Each row of a before or after table is a point. One or more steps were done to the points. Then noise was added and the rows were shuffled. The steps act on columns, c1 being the first. Name the steps. A step turns or swaps two columns, mirrors them in a line or flattens them onto one, adds a multiple of one to another, or multiplies or shifts one. Angles are multiples of 10 degrees, from the lower column toward the higher: turns from -170 to 170, lines from 10 to 170 but not 90. Use the fewest steps. Two steps may share a column if one is a turn and the other turns, adds or multiplies; they go together, in the order done. Otherwise the lowest column goes first.

Before (11 x 3):
7 43 -21

-49 0 21

-6 -20 -9

-5 36 17

15 21 -27

3 43 20

21 1 -41

0 16 -6

40 -14 -46

-24 -1 36

-23 -1 34
After:
-27 -23 23

-40 -15 -28

13 -21 47

-11 17 -54

-27 2 -35

-14 -10 -8

25 -44 27

-7 41 -60

-38 -18 26

14 -20 44

21 3 -11
Steps: turn c1 and c2 by 120 degrees; multiply c3 by 1.3

Before, 12 rows:
14 7 -9 -3 12 -10

12 -8 -3 5 14 -6

0 -28 24 11 8 -8

10 -5 2 9 12 8

-9 8 -15 -23 -5 11

13 3 -7 3 12 11

-9 3 -8 9 13 7

11 10 -2 -3 -2 1

-2 -12 -14 7 3 -11

-25 15 -11 4 4 -9

7 -6 -7 9 -7 11

5 13 60 -3 -6 11
After (12 x 6):
3 -3 60 9 -6 -15

9 0 -3 -8 13 7

7 -12 0 -4 11 0

7 -14 -8 -2 -7 1

0 -9 24 -14 8 27

9 -10 -7 4 11 -7

-6 -9 -9 -4 13 -7

9 11 -10 -4 12 -3

6 4 -3 4 -2 -10

-18 11 -10 -7 4 -12

-2 1 -14 -10 2 14

-6 5 -16 27 -7 -6
Steps: multiply c1 by 0.7; turn c4 and c6 by -150 degrees; turn c2 and c6 by -70 degrees

Before (13 x 9):
-4 24 22 -11 6 16 -14 8 25

17 28 1 -11 14 20 11 9 4

14 -13 -12 -50 14 -34 -26 26 -3

6 26 -4 -13 22 -2 -21 32 -18

9 2 -1 -15 46 19 -16 10 -9

-13 -7 36 0 7 -5 -6 37 -3

12 -24 25 -26 -1 0 -18 -13 -34

-10 39 -6 11 -4 3 -25 15 19

-27 -4 -10 -17 10 -1 -9 6 -1

25 -30 -10 -1 26 -11 -8 3 -26

9 14 16 9 -1 1 5 -2 -9

6 -21 -18 -7 -29 20 0 22 16

-20 4 -11 -30 -44 20 -17 -22 22
After, 13 rows:
-5 -45 9 10 -5 0 -9 -27 3

39 10 -1 0 10 2 -33 -11 1

-5 -18 -5 -12 25 -4 -30 -27 -27

-9 -12 22 -25 -55 -3 22 -13 21

-16 11 -10 -56 16 -9 -21 -30 2

-1 5 29 -16 14 -2 -2 -9 -2

25 -33 -2 -10 8 0 -6 -13 16

-6 -30 -15 -7 21 -1 -10 11 -6

9 -10 -16 9 -2 -2 4 7 -11

-4 1 -10 -12 60 0 -7 -17 -10

-21 37 -19 -7 34 2 0 -9 -11

19 33 -20 -29 -5 -4 16 -16 -23

-19 16 2 -2 -36 -1 -20 -3 24
Steps: turn c1 and c3 by -110 degrees; mirror c2 and c9 in the line at 100 degrees; flatten c4 and c6 onto the line at 10 degrees; multiply c5 by 1.3; turn c7 and c8 by 100 degrees

Before, 13 rows:
30 31 0 -8 58 23 37 55 29 -13 17 -30

17 6 -12 23 60 -38 -18 8 19 39 -13 0

-5 21 27 -44 -26 -6 -7 -18 -23 33 -8 41

44 2 5 22 -20 -9 -26 -15 24 15 27 -21

-24 -15 -35 -31 8 -46 -3 10 5 6 18 -7

-12 25 -23 -11 4 26 51 -19 -27 -14 29 -44

-34 -43 17 28 38 -10 47 21 32 19 8 25

-28 5 -39 22 27 15 -28 0 -7 40 -13 -15

22 18 -43 12 -16 23 24 -20 1 -11 13 45

-33 33 -30 13 20 -32 -31 10 -40 57 40 -9

41 1 -30 -27 31 -40 34 42 38 47 37 -5

9 38 -13 20 -1 -47 -4 5 49 59 22 25

8 -21 33 -34 -17 -36 24 49 -18 4 -43 -3
After (13 x 12):
-29 -22 2 37 -25 15 9 -15 19 5 25 -28

2 28 17 22 58 -22 -13 40 30 -42 2 41

-13 24 29 -29 -21 8 4 -36 0 -14 -6 49

-49 1 -4 -1 -15 -37 -10 -33 17 -40 -35 -14

-21 41 24 36 32 21 -9 22 4 21 -52 36

2 29 13 -8 40 14 -20 38 -43 -8 8 -43

30 -41 27 -22 21 14 12 28 34 25 -51 -16

31 -11 -28 -29 27 -24 8 13 5 11 -25 -12

41 -25 18 27 7 -34 -18 -11 26 -47 -21 21

-4 -20 -27 40 -18 47 -5 42 -21 -26 31 8

-14 21 -15 -28 60 33 3 -1 5 9 -16 13

20 3 2 29 8 31 5 24 -17 -25 -55 -12

-24 48 16 -23 -1 36 -4 0 40 28 -34 -8
Steps: add -0.5 times c1 to c8; turn c1 and c12 by 130 degrees; swap c2 and c9; turn c3 and c11 by -70 degrees; turn c6 and c11 by 160 degrees; turn c4 and c7 by -160 degrees; multiply c7 by 0.4; shift c10 by -30

Before (11 x 18):
9 42 6 26 19 7 4 -29 -7 -27 -19 -4 22 32 18 30 22 -13

7 -33 6 2 7 26 -34 28 19 -20 28 27 27 -18 -21 20 -15 14

6 3 10 -40 -15 10 49 2 15 24 41 6 5 -21 -13 0 17 1

-15 28 -4 14 39 -11 -1 -44 3 -40 -6 -3 -28 17 4 22 15 -9

3 -1 1 -57 -37 -15 54 -25 -4 -24 1 2 16 0 2 -29 12 -44

-13 21 -3 51 26 -33 14 -26 -13 -38 8 -9 3 24 11 25 14 -53

-16 3 -7 14 50 12 8 -18 -2 -35 -8 -49 -9 25 16 45 29 -14

8 -15 31 9 7 11 -47 45 17 -2 12 -4 8 -51 -36 16 18 19

14 -22 5 -17 -18 -4 36 -26 -23 7 9 -4 8 -2 -25 -17 2 -2

29 -5 37 18 0 39 -34 20 20 -12 47 -14 5 -39 -16 -10 -11 9

3 -10 4 -7 -9 6 22 -27 -1 17 -1 18 10 -29 23 -16 6 -39
After:
5 -3 -48 9 -22 12 -46 47 22 11 10 -1 10 -49 -32 15 14 3

5 -5 -17 -2 -9 8 18 -46 -3 -19 -5 19 10 -30 21 -21 -3 -28

5 -21 11 -62 -26 -18 50 -34 -2 29 2 4 20 1 1 -30 -34 -34

-14 17 30 17 -19 14 13 -24 -1 31 -11 -45 -15 27 16 46 57 -11

6 -3 0 2 17 30 -37 25 17 18 29 22 28 -18 -18 21 0 4

6 49 7 22 -21 8 6 -29 -11 28 -18 -4 22 33 24 37 31 -3

-10 -10 22 50 -8 -29 18 -42 -14 35 5 -8 4 18 17 25 29 -43

-16 20 33 13 3 -12 1 -46 3 30 1 1 -29 17 2 17 44 10

7 13 -26 -43 -31 9 48 5 16 -18 43 2 4 -18 -15 2 -10 -6

28 32 -52 17 14 41 -35 18 18 20 47 -14 7 -42 -12 -13 -8 2

17 -26 -11 -14 -10 -5 38 -25 -21 -5 10 -3 6 0 -21 -22 -17 8
Steps: add 1 times c6 to c2; turn c3 and c10 by 160 degrees; multiply c3 by 1.6; multiply c17 by 1.3; turn c5 and c17 by 70 degrees; turn c8 and c18 by -20 degrees

Before (11 x 20):
-18 -60 -17 -19 10 8 8 6 -33 4 -10 -16 -16 12 -17 -46 13 0 -8 2

-15 8 9 -4 -10 -5 -4 -10 7 7 -6 -17 -11 7 6 -1 15 13 31 -12

-4 9 0 1 4 12 9 11 -7 -1 -1 44 7 17 5 -3 3 5 -8 -12

-6 7 -18 -8 7 17 5 -2 -10 3 12 -15 -8 4 5 -5 -17 -5 -5 6

-13 -20 1 -15 -27 5 -28 8 -3 2 7 13 7 0 -5 2 16 -4 -6 -21

-11 -24 11 3 8 2 0 11 3 -6 -6 -25 -8 21 -48 7 9 9 10 -21

-18 5 -3 -4 -25 -41 -1 7 5 -5 -12 -7 27 -2 7 6 -6 9 1 -20

-22 5 1 0 3 -28 5 2 -3 -3 -3 -23 0 2 -40 -20 7 10 -5 -7

-5 10 11 3 -2 20 8 9 -7 0 3 22 22 13 -2 8 -24 -22 6 13

-22 9 6 -19 -3 10 -18 4 -1 -5 -3 -25 7 31 8 -3 9 -8 12 -22

19 9 -3 0 -3 20 3 -57 2 26 3 -20 -18 -2 4 -12 15 1 3 -16
After, 11 rows:
5 6 -8 -7 7 17 5 -1 -20 2 12 -15 -2 5 4 -5 -26 -6 -6 2

7 -60 -25 -19 10 6 9 5 -26 3 -11 -16 -11 11 -17 -47 1 1 -18 -20

-7 11 28 3 -2 21 9 9 -34 2 4 22 17 12 -1 8 -11 -22 -7 20

6 -21 -6 -16 -28 7 -30 8 46 3 7 14 6 0 -5 1 16 -4 -13 -43

-10 9 1 -19 -3 10 -19 4 51 -4 -1 -25 6 32 9 -5 12 -7 -22 -43

7 9 0 0 2 12 8 11 24 -2 -1 45 6 17 7 -1 5 5 -4 -29

-3 9 -16 -1 -1 20 4 -57 39 26 3 -20 -16 -1 5 -11 9 1 19 -27

-11 -24 3 3 8 2 0 13 50 -6 -6 -26 -13 23 -48 6 13 9 -11 -38

-32 7 -2 -5 -11 -3 -5 -10 31 8 -8 -16 -14 8 7 -1 18 12 -16 -19

-2 6 9 -4 -26 -41 -2 7 48 -5 -12 -7 26 0 8 7 0 10 -18 -35

6 4 -2 1 4 -29 6 1 14 -3 0 -24 -1 0 -40 -20 8 10 -22 -15
Steps: turn c1 and c19 by 90 degrees; turn c3 and c13 by -20 degrees; turn c3 and c17 by 30 degrees; multiply c20 by 3; turn c9 and c20 by 50 degrees

Before (12 x 32):
10 12 8 -12 -11 13 5 24 23 17 -7 14 7 7 9 -10 21 9 -9 0 12 -5 16 -30 11
 5 -22 -24 -17 -9 3 -13

-14 -13 33 2 0 -10 -9 5 -9 8 21 15 26 -8 -13 24 -13 13 20 1 -2 3 3 5 -27
 13 5 9 17 19 -16 17

-18 3 11 7 7 1 11 -4 -19 -6 12 3 9 -9 -4 9 -15 -24 13 9 -11 16 17 -4 1
 -13 19 -23 -2 22 2 22

-17 4 0 -13 18 12 11 -4 -7 2 -7 4 19 -16 0 0 -14 -6 11 -3 -8 20 3 -1 -2
 -5 -8 -15 -8 13 4 -4

-10 7 2 -8 -3 10 12 0 0 -14 0 -14 0 -19 16 19 -14 -24 6 -9 -23 17 16 4 7
 1 -12 -36 1 -1 27 -8

-24 -14 3 -3 1 -5 -9 7 -11 -13 23 1 17 -15 -18 17 -25 -15 6 -8 -11 11 8
 -15 -15 -3 -2 -6 -1 5 -3 4

19 -21 29 3 22 2 3 19 -1 24 25 27 24 -10 2 -1 11 2 -18 22 -4 -6 -20 -5
 -10 26 -9 6 18 -15 -15 -13

-9 -3 -16 5 5 4 6 -4 -10 -15 8 3 2 -4 11 9 -7 -14 13 -15 -5 22 9 -5 6 1
 -3 -25 12 19 13 -7

-8 -14 25 8 17 -11 -1 22 -15 5 23 7 25 -12 -31 3 15 -10 2 21 -5 -10 -12
 14 -22 18 -11 2 31 5 -16 -5

-9 7 2 -15 -15 20 22 -16 5 6 -5 16 -6 -10 25 0 5 -3 -13 -5 9 8 12 -14 16
 -10 -30 -21 -1 -18 -4 -16

-23 -9 11 0 16 0 -11 12 -22 7 18 0 30 -3 -2 19 -11 -3 4 7 4 -5 6 8 -21
 17 15 -4 17 1 -21 6

10 10 24 -5 -8 7 -3 -7 19 6 -9 2 5 8 11 -15 14 13 -10 -6 3 -4 9 -24 -2 4
 -6 4 -16 -13 -27 -19
After (12 x 32):
10 11 -18 -5 -7 14 -3 -7 10 8 -9 3 3 8 11 -17 15 13 -9 -6 4 -4 9 -24 -18
 -4 7 3 -32 -13 1 -19

-9 8 7 -15 -16 19 22 -16 35 8 -5 16 -7 -10 13 -2 4 -4 -13 -6 10 8 12 -15
 34 -25 29 -21 -5 -18 1 -16

-10 7 20 -9 -3 5 12 -1 14 -14 0 -14 0 -19 12 -7 -14 -25 6 -9 -23 16 17 5
 16 -10 12 -35 25 -2 -13 -8

-23 -10 13 0 17 -4 -11 13 -59 8 18 0 30 -3 8 -19 -11 -2 4 7 4 -5 5 8 -35
 15 -15 -2 -10 1 25 6

-17 5 3 -13 18 12 10 -5 -10 2 -6 5 19 -16 -3 1 -13 -7 12 -4 -9 20 4 -2 0
 -4 8 -15 -1 12 -9 -4

-24 -14 12 -3 1 -9 -9 6 -38 -12 22 1 17 -15 -16 -8 -25 -14 6 -9 -11 12 9
 -15 -26 9 1 -7 -3 5 1 4

11 11 -8 -12 -11 16 6 24 39 18 -8 14 6 6 10 -5 21 9 -9 0 13 -6 16 -30 12
 -2 22 -25 -6 -9 -14 -13

-10 -3 15 6 5 -1 6 -4 4 -14 9 4 3 -5 8 12 -7 -14 13 -16 -5 21 8 -5 21 -7
 3 -25 17 19 4 -6

-15 -12 7 2 -1 -13 -8 5 -60 8 21 15 25 -8 -1 -39 -12 13 19 2 -2 3 3 6
 -57 19 -6 10 -5 19 23 17

-18 3 6 8 8 1 10 -5 -12 -7 12 4 10 -9 -11 -14 -15 -24 13 9 -11 17 17 -4
 16 -7 -18 -23 0 22 -2 21

20 -22 -10 3 22 5 2 20 -19 24 26 26 23 -9 18 -26 11 2 -18 22 -5 -6 -20
 -5 -23 18 7 6 -3 -16 23 -13

-7 -14 -9 9 17 -7 -1 22 -54 5 24 6 25 -12 -13 -24 15 -10 1 21 -5 -11 -12
 15 -41 32 12 2 2 6 35 -4
Steps: turn c3 and c16 by -110 degrees; turn c3 and c6 by -20 degrees; multiply c25 by 3; turn c9 and c25 by -40 degrees; turn c15 and c26 by -40 degrees; multiply c27 by -1; mirror c29 and c31 in the line at 30 degrees
